Each row is a point. The last column is the point's height on a tilted bowl or saddle (a function of degree 2), plus a little noise. Along how many of its main directions does it bend up, bend down or stay straight?

Points:
[[ 68  17  29]
 [ 38  73  64]
 [-41 -44  45]
 [ -3 -13   9]
 [  4  91  89]
 [ 40  13  12]
 [ 51  20  22]
 [ 21  15  12]
 [-14 -46  24]
 [ 30  38  25]]
Directions: 2 up, 0 down, 0 straight

Points (16 x 4):
[[ -3  88 -12  81]
 [ 15  14 -45   7]
 [-22  21 -32  11]
 [ 16 -10 -28  11]
 [  3  11  45 -16]
 [-20  -4  57 -30]
 [ 16 -60 -33  25]
 [-95  41  10  95]
 [ 30 -24 -11  22]
 [-33  51 -25  37]
 [-49 -26 -39  15]
 [-12  24  15  13]
 [-41  57  22  46]
 [-37 -30  22  13]
 [-26  24 -50   0]
 [-22   4 -46  -3]]
Directions: 2 up, 1 down, 0 straight

Points:
[[-23  72 -25  39   9]
 [-13  22   0 -20  13]
 [ -3  43  -4 -28  -2]
 [-27 -11  50  45  35]
 [-25  54 -55   2  33]
 [-39  21 -13 -14  34]
 [ 95 -16  -2  39  95]
 [-39 -24  14  -2  24]
 [  1  32 -34  25  15]
 [ 28 -34  36  19  48]
 [-29  33 -14  72  27]
 [ -8  61  37   3 -20]
 [-74  -9  -9  37  39]
 [ -8 -20 -31   7  13]
 [-41  39 -18   6  33]
 [ 47 -12  14  -3  38]
 [  4   6  49  51  48]
 [  1  -7  40  48  44]
 [ 36   0   7  16  31]
 [ 27  17 -23   7  13]
 [ 45  64  -7  -9 -30]
 [  5  28  24 -12   6]
 [ 29   0  -7 -13  17]
 [-18  -9  -6  26  20]
 [ 37  28  10   1  12]
 [ -3  31 -23  26  16]]
Directions: 1 up, 1 down, 2 straight

Points (44 x 7):
[[ -4  23 -10  12 -13 -29  16]
 [  6   2 -49  11   1  16  14]
 [-17   1 -33   8   9  -8   7]
 [ -4   7   3  -8  29 -33   8]
 [-56  -2 -15  17 -41 -15  37]
 [  7 -52 -13  53  16  43  44]
 [-24  63  17   9 -65  12  62]
 [ 25  -7  -2 -16  -7 -20  13]
 [ 19  40 -15  37  43  47 -13]
 [  6 -22 -47  57 -25  20  36]
 [-26 -94   6   2 -21 -33   9]
 [-32 -43  23 -18 -29  22  47]
 [ 77 -25 -41  -2 -29   0  56]
 [ 16  27 -95  15 -14  10  59]
 [  1  44 -30 -44  -8  28  12]
 [-46 -50   5 -28 -17  15  45]
 [ 11  24 -29 -31 -15  16  17]
 [-39   3  26  11 -68  30  77]
 [ 19 -39 -17 -20   0   1  15]
 [  7  34 -37   8   0 -12  14]
 [ 14 -31 -57 -23   8  -4  24]
 [-25  14  11  11 -44  37  40]
 [-17  26 -27 -26  48 -13   8]
 [-31  13   0  40 -29  -3  27]
 [ 51   0 -22  26  19   1  19]
 [-42 -60   6 -14  19  14  39]
 [-55 -17 -48 -24 -25 -54  41]
 [ 53  19 -66 -42  -5  19  54]
 [ 52 -21 -20  25 -43 -56  46]
 [  7 -11  14  -3 -74 -12  55]
 [-21 -50  45 -55 -28 -20  61]
 [-67  19   0 -12   2  44  28]
 [-25  48 -41 -30 -51  25  57]
 [-28  -9  33  62  34   7  30]
 [-28 -51  60  10  11  -5  45]
 [  3  31  63 -20 -35  -2  39]
 [ 16   0   3  32 -29 -56  35]
 [ 28  -7 -10  60  42  23  25]
 [-23  28  33   9  16  36  -9]
 [ 22   6 -14  13 -13  19  10]
 [  6 -14   7  32  -4 -24  10]
 [-15  27  21   0  -7  -2   3]
 [-11   6  17   0  29  26  -7]
 [-59 -80 -40 -61 -64  16  95]]
Directions: 5 up, 1 down, 0 straight

Points:
[[-12 -10  79 -25 -72   4 -23 -13  62]
 [ 44  53 -27 -34   1  13 -36  -7  30]
 [  8  36  11  11 -13  41  -5   3 -18]
 [-33   1   1  -1  15   4 -19 -27  11]
 [-18  49 -27  24  23 -16 -34  -6  18]
 [ 49 -13 -17  37 -32  17 -27  36  21]
 [-38   4 -22  22   9   6   7  66  16]
 [-36  14 -32  -9  13  23  -1   6  -4]
 [  0  13  29   7  11 -30  35  24  22]
 [-34  -5  -9 -18  29   2 -29  48  15]
 [ 47   3 -20 -16  33  54 -10  -9 -20]
 [-19  -7  -9 -38  15  23 -12   4   5]
 [ 14 -18 -17   5  -9 -20   2 -61  57]
 [-40  18 -11  13 -17  -2  13  12   5]
 [ 30 -11  25  22 -19  26  -7  18  -1]
 [-11 -27   1   7  -9   7   3   5  -1]
 [ -5 -23 -40  49  18  -5  28  13   4]
 [  4 -41  21 -39   7 -17 -19  -2  42]
 [-15 -66  26  24 -20  34  33 -37  47]
 [  0   3 -19   2  -3 -43  24  26  28]
 [  7 -22   1 -24 -26  11  12  18  23]
 [  1 -24  27   2  42   4  -5 -12  16]
 [ 21  29 -25 -21 -29  48 -17 -19  11]
 [ -7 -19  -4   3 -17  -6  19 -57  42]
 [ -6 -44  23   3 -11 -21   1  27  23]
 [ 30  23  63 -11 -13  -5  -7  14  17]
 [-43  52  12 -11  -5 -14  30 -25  30]
 [-19 -23   1  13   2  43  21 -28  -3]
 [-19  26 -32  43 -16 -35 -52  -9  28]
 [-15 -22  22  -8  18  -4  12 -23  22]
 [  1  11 -15  -4 -25   2 -42  24   9]
 [ 61  39  20  13 -46 -22  -5 -22  25]
 [ -6  -2  44  -1 -25 -29 -60  -7  27]
 [-20  20   9   4  -2  -5 -29  13   2]
 [ -7 -11   8 -35   8   4   4  -3  19]
 [-26 -12  45  42 -19 -17 -40 -28  32]
 [ 51  17  -2  12 -28   8 -46 -31  11]
 [-14 -35   1  -4  15   7  26  51  12]
 [-15  13  14  -3 -26  64  -5 -30  -2]
 [  9  -5  13  49 -27 -16  25  38  18]
 [ -2  11   7  36 -30  45  42  15   5]
 [  3  10  24 -50 -10  -1  -6 -35  53]
 [  0  -8  -8  19   1 -10 -28 -12   4]
 [-17 -21 -35  39   2 -10 -21 -55  34]
 [ 10   9  25   3 -10 -24   6  10  15]
 [ 13  -1  16   2 -43  14 -39  15   1]
 [  4  -1 -48  13 -10 -10   9   1  15]
 [ 18  12 -47  -7 -47  19 -16 -19  40]
 [-10   4  -3 -16 -20 -36  35 -14  45]
 [ -8 -44  20  42  26 -13  47  15  32]
 [  9  33   8 -19 -19  62 -15 -12 -12]
 [ -5  -4   1 -14 -21  39  28 -18   9]
 [ -5  -6 -34  -1  26  31  39  -7 -16]
 [ 12 -57  30  18   1  25 -39  26   6]
 [ 26   6  -2  35  19   3   7  30   2]
 [ -4  50 -21  63   0 -35   0  38  24]
 [ 15  26  18  15 -18   1   6 -13  -3]
 [ 23 -27  -4  27 -33   6  15  33  19]
 [-43  -2   2   5 -17 -15 -26 -32  26]
 [ -2  15  16 -16  -1  31  28 -59  21]
 [ -9 -20 -21  -5 -41   5   3   2  21]
 [-17  18 -17 -27 -13 -49  -6  31  59]
 [ 26 -32 -23  28 -28  28  34  34  25]
 [  0  47 -27  13   9 -28 -53 -27  39]
 [ 56 -38 -16  13  25  14  23 -20  29]
 [ 35   6 -25 -40 -30 -29  10  25  78]
 [  9  23  11   2   0 -13   4  25   5]
 [ -6 -22 -26 -13   5  28  44  18   2]
 [-27 -28  19 -19  16   2 -27  17  10]
 [ -3   2  21 -95 -19  49  21  51  95]
 [  9  21 -40  43 -11  21  -9  -8  -1]
 [ 34  -3  -8  -2  49   3 -21  -8   9]
 [-13   3  10  15 -27 -31  30 -38  34]]
Directions: 5 up, 0 down, 3 straight

Points:
[[ -7  31  11  -6  24  14  -7 -20  11]
 [-18 -27  -3 -18  12   4 -32 -65 -23]
 [ 14  16 -30  33  46 -14   8 -62  -5]
 [ 24   4 -21   7  19  17  -7  32  -5]
 [-11 -49 -24 -45 -22 -20 -32 -29 -73]
 [  1  61 -39   0 -32  46  -5 -26 -14]
 [ -6  22   4  37  55 -10  -3  -4   9]
 [-23  78 -16 -19 -31  45 -53  54  -2]
 [ -1  14  78  22 -23 -36 -15  11 -46]
 [ 45 -27 -19 -14  30 -33  37  42 -10]
 [ 31 -20 -25 -10  -7 -10  13  43 -21]
 [ 14 -31 -58 -69 -10  11 -68 -56 -95]
 [-44 -21 -35 -48   4 -47  -1  26 -46]
 [-12  54 -19  23 -42   5   3   3 -21]
 [ -3 -27  51 -32 -13  -9 -10  33 -60]
 [-22  32  18 -37  10  39 -29 -12   8]
 [ -7  15  -2  13 -12 -54 -54  30 -17]
 [ -8  10  28 -54 -36  -1   4  -5 -17]
 [-65   8  12 -28  19   6  31  25 -16]
 [-38 -23  -1 -10 -34  50   3  50 -34]
 [ 11 -18   0   9 -38 -21  25  34 -38]
 [ 26  44 -31 -37 -35 -11  -2 -56   4]
 [ 11  34   6  -9   5 -10  26   4   0]
 [-13   4   5  -5 -20  20 -17  22 -14]
 [ -4  32  17 -30  12  37  -5  15   0]
 [-31  12 -37  16   7  10  61  -9 -22]
 [ 30 -11 -46 -22 -34 -26   1  29 -53]
 [ 30 -22 -11  23 -27  -1  25 -11 -17]
 [-15  24 -46  25  40  26  22 -12 -12]
 [ -4  32  19  -6   4 -26  -1  17   0]
 [-17  14  17 -43 -30  13 -22  12 -22]
 [  8  21  13 -56  34  -7  11  19   4]
 [-23  35 -12  15  -7  -8 -10  28  -5]
 [-20  20  15 -68  -1   9  21   9  16]
 [  3   3 -46 -43  -7 -95 -29   8 -74]
 [ 33 -18  13 -22  16  13  57   4   8]
 [  7  -3  14  20 -23  -8  -6  -6 -16]
 [-41 -11  -7   9 -29  43 -67  37 -10]
 [-59 -24 -24   8  -8 -49 -22 -10 -62]
 [ 24  48  30  17  39 -40  -2  31 -11]
 [ 10  34  20   3  31  -1  16   3  -2]
 [ 38  -2 -49   5 -23  12   7 -13 -28]
 [  3   2 -52 -11  38  19   2  28  -8]
 [ 25  47 -18  11 -25  55  -5  14 -28]
 [  1  35 -40  -6 -36 -48 -66  37 -48]
 [-12  42  -2 -57 -18  -4 -55 -48   8]
 [-40 -47  13   7  20  16  14   7 -10]
 [ 10  35   0  12   8  32 -66  -1  22]
 [ 32  -6   3 -36  10  21  -5 -44  -9]
 [ 25  -4  45  14   1 -40  30  59 -41]
 [  0  -9   2  28   3  -8  12  -5  -1]
 [ -2 -18   9 -12  51 -39  68 -64  17]
 [-51  -7 -34  -5  75  25  19 -24 -20]
 [ 17 -14  58   8  -3   9  12 -66 -28]
 [  6  68  47 -20  28 -13  -2  21   1]
 [-24  15   7 -34  14 -22  11 -49  13]
 [  5 -34  13 -22   2  26 -13   7 -15]
 [ -1 -26  11 -21  19 -27   8   5 -14]
 [ 10   7 -32  15   1  12   3 -56   3]
 [  6 -54   0 -28 -23  26 -20 -30 -36]
 [  8 -23 -13 -56  38 -37 -37   0 -60]
 [ 10 -13 -24  30 -42   8  12 -55 -16]
 [-48  -3  12   3   2  31 -12 -10 -10]]
Directions: 2 up, 4 down, 2 straight

Points (64 x 9):
[[-27  -7 -32  12  -7 -59  33  -6   9]
 [ 17  -1  59 -30  38 -39   2 -34 -55]
 [-10  -6  31 -35  11 -14  16 -21 -23]
 [ -7   9  54  -6  29 -13   5 -28 -30]
 [ 59 -32  20  65 -15 -22  33  15 -63]
 [ 25 -48  51  42  36 -40 -11  37 -64]
 [ 21  39  -1  12 -59  12 -37 -17 -47]
 [-13  21 -31 -50 -20 -49 -13  19   2]
 [-25 -31 -29 -79  -5  36  43  15 -44]
 [-11  45 -47 -26   2  55  14  30 -40]
 [ 21 -61 -52  20   9  19  27 -65 -67]
 [-11 -15   7  10  57 -25  47 -13 -16]
 [  2  21 -24  34 -55  22 -34  -8 -45]
 [  2 -11 -12   6  13  -9  25  38  -2]
 [-62  -5  54  -8 -11  50   2  -5 -55]
 [-17  41 -55  -8 -24  30  -7  21 -29]
 [-20  41  54 -12  42 -19  11 -15 -29]
 [-53 -17 -17  -1   2 -67 -31  23   6]
 [  4  -4 -26  17 -28  14 -32   1 -17]
 [-35 -37 -39   2  47   5   3 -64 -29]
 [-69 -23 -75 -11   3  10   8 -25 -25]
 [-27 -14   9  17   9  26 -17  22 -16]
 [ 43  13  -2  10   9 -21  -4  76 -35]
 [-53   5 -42  33 -21  18 -10 -18 -41]
 [-13   1  14  47  61 -32  -3  -1 -11]
 [ -6  12 -18  33 -59  -1  10   3 -36]
 [-35  35 -26  33 -10  12  14 -19 -31]
 [ 10  -4 -13   2 -32  39  -9   4 -26]
 [-34  57  31  16  14 -17 -55  17 -24]
 [-27  20  -9 -15 -23 -61 -26 -18  -7]
 [ 21  18 -33  25  11 -32 -20 -30  -7]
 [ 50  -7 -12   8 -10 -14  -4  26 -18]
 [-24 -26   3 -18   0  29 -35  44 -26]
 [-20   6  -9  13   8  23   5 -28 -18]
 [ -3  -1 -23  63  49   5  -4 -18 -15]
 [-14  16  20  11  12  10  -3  -5  -8]
 [ 26  -8 -28  34  25  19 -17   1   0]
 [ 25  17 -23  54 -12  46  21  -6 -41]
 [-36 -21  -6 -20   5   0  16 -16  -9]
 [ 28 -45 -38  42 -15 -22  16 -14 -31]
 [ 27 -13  13 -11 -36 -24 -10  -9 -32]
 [-25 -53  24  38  13  50  18 -10 -57]
 [ -1 -43 -22  13 -64  15  11 -59 -95]
 [-61  67  48  21 -42   9  29   1 -49]
 [-11 -40  11  -3 -39 -11 -30  40 -45]
 [ 33 -25  26  -8 -36  -7 -12 -27 -52]
 [ 10 -16 -15 -19 -44  15   2  -1 -28]
 [ 21  55 -26 -36  -2 -40 -30  95 -55]
 [-26  39  35  24   3   8  35  25 -22]
 [ 36   4 -30  13  -3 -16  38  35 -16]
 [-11 -13   0  51  62  13  64 -43 -63]
 [ 32 -26  17  13  23  21 -18 -68 -56]
 [ 12  14 -21  -2   0  34  66  50 -48]
 [ 13   0  17  -4  53 -36   1  -2  -8]
 [ 14  40  10  26 -17  16 -52  -2 -23]
 [ 22   0   5   1  27  -7   0 -22  -9]
 [-29  -5 -14  19 -22 -66  -1  15   3]
 [-12  11  -8  -2 -33  18  -5 -73 -70]
 [-16  65   0  27   8  54 -17  23 -38]
 [ 31   3 -25  -5 -22  30  20   1 -26]
 [-25 -26   5  -9 -35  42 -45 -31 -59]
 [-45  -8 -48 -30  15  -6   9  12  12]
 [-19   5 -17  23 -17   4  37 -25 -29]
 [ 10 -19  22 -28 -23 -43 -33  -3 -32]]
Directions: 0 up, 6 down, 2 straight
